Rows are points. Any point is a mix of the corners, with weights that add up to 1. It lies inside the corners' shape when no weight is negative. Say inside or outside, and name the corners with a negative weight.

Corners:
(1): [-9.5 -8.3]
(2): [-7.8 27.7]
(3): [14.6 -2.7]
Points:
[  6.2 -16.1] => outside (2)
[-14.1  20.8] => outside (3)
[-15.1   6.6] => outside (3)
[-8.4 -6.7] => inside
[-6.3 24.1] => inside
[ 6.2 -3.4] => inside
[-7.7 -5.5] => inside
[15.5  4.3] => outside (1)
[-18.2  24.2] => outside (3)

Corners:
(1): [-23.3  15.2  19.5  11.0  -3.7  38.6 -32.2 -18.4]
(2): [ 24.3  15.6 -10.1 -29.1   6.1  33.9  11.2  -2.3]
(3): [ 16.8   1.7 -15.2 -24.3   7.5   7.2  -3.4  -0.9]
(4): [ 23.3  -8.4  -4.5   6.3 -16.5  10.0  -9.1   0.9]
(5): [  0.3   0.6 -17.4  -3.8 -15.8   7.1   0.3  20.8]
(6): [-14.0  -4.2  -1.2  10.2  -9.8   8.8  31.7 -32.3]
(7): [16.4 14.9  1.6 -9.1 -9.5 -0.5 -3.4 12.4]
(8): [ -1.6 -26.5  13.7  -4.8 -20.2  10.7  25.9 -17.9]
(9): [-13.7   8.0  15.1  11.8  12.5  34.0  -3.3  -0.8]
Points:
[  8.4   3.8  -4.4 -10.8  -5.7  16.3  -5.9   7.7] => outside (6)
[11.8  1.5 -0.8 -2.0 -7.8 16.1 -8.9  1.7] => outside (6)
[  5.6  -6.2   4.3  -2.6   1.2   9.2  -3.0 -13.1] => outside (2, 5)
[11.5  8.8  1.7 -7.1 -8.9  5.0  0.1  5.5] => inside
[ 0.2  0.8  6.1  1.3 -8.7 17.8  3.0 -4.7] => outside (3)

Corners:
(1): [ 30.3  25.0 -17.0  -7.2 -20.8 -17.9   6.6  -0.7   8.1   9.5   2.7  -4.4]
(2): [-14.7 -31.6  20.9   1.2   4.6  22.2   1.2  21.0 -14.4  -0.3  -4.0  14.8]
(3): [-19.0 -34.6  22.5  10.8   5.2  14.9  44.0   6.9  13.8 -12.5 -11.6  20.0]
(4): [ 18.7  26.4 -15.3  10.7 -33.7   3.0 -18.9  -9.8 -11.1   8.0 -18.6 -24.5]
(5): [ -8.7   1.0  23.7   9.4   6.8   5.1  17.9  23.9  27.8 -12.9 -13.3   0.7]
(6): [ 19.9  22.5  14.6  20.6 -15.8  -9.2   9.2  -0.3 -30.8   9.5  -6.0  -9.5]
(7): [  0.2 -13.0  17.3 -23.9  -1.1  31.5  12.6  -2.7  -4.7   5.9 -22.3 -14.0]
(8): [-17.4  21.7  -5.9  -9.7  -0.2   6.0 -21.9   3.7 -28.8   0.4  -5.5  -1.6]
(9): [ 39.9  21.9 -24.9   5.8 -16.9  17.7 -20.7 -36.6  -4.7  17.2  -4.6  -9.8]
(10): [-19.2 -27.7  18.6  -0.9  19.0  -6.1   3.8  15.4  -0.9 -28.8  14.3   0.1]
(11): [-14.8  -3.1 -23.8  18.1  19.6  -1.1  -9.9  16.8 -11.8  14.4  18.3  -0.2]
(12): [ 10.8 -14.2   3.3  -2.3  22.2 -12.8  19.2  27.0   2.6   8.7 -29.3  -2.8]
(13): [-35.0 -11.3  19.0  -0.2  14.8  -0.2 -27.1   2.4  11.3   6.0   4.5   5.0]
Points:
[ 2.6 -1.7 -1.1  1.6  0.2  5.9  3.3  7.9 -8.9  1.6 -4.1 -1.6] => outside (13)
[ -2.6  -8.7   8.0   1.1   6.9   0.5   9.2  10.5   3.8   2.0 -11.2   1.2] => inside
[-14.3  -8.1   7.9   3.9  -1.0   1.9  -1.9   7.7  -9.0  -1.6   3.6   7.0] => outside (5, 7, 9, 12)
[-2.7 -2.3  9.1 -0.8  2.5  6.9  6.6  9.2  3.7 -1.9 -7.8 -3.4] => inside
[ -5.7   6.3  -1.4  13.0   2.8  -4.3 -21.4   5.9 -32.4   9.3   2.8  -1.8] => outside (1, 3, 5, 7)
[-2.5 -5.2  0.7  2.5  8.0  1.1  3.5  9.9 -4.7  2.1 -6.8 -0.4] => inside
[ 2.5  2.2 -1.5 -3.9  1.0  3.2 -5.7  4.5  3.0  3.9 -6.2 -5.6] => outside (3, 6)
[ 10.1   8.3   2.4  -1.9  -9.8   9.6   1.2  -3.4  -7.4   9.0 -15.8  -6.0] => outside (10, 11)
[-7.9 -7.3  7.1  2.7  8.0  6.3  2.4  9.4 -4.1  0.4 -7.1 -1.4] => outside (1)
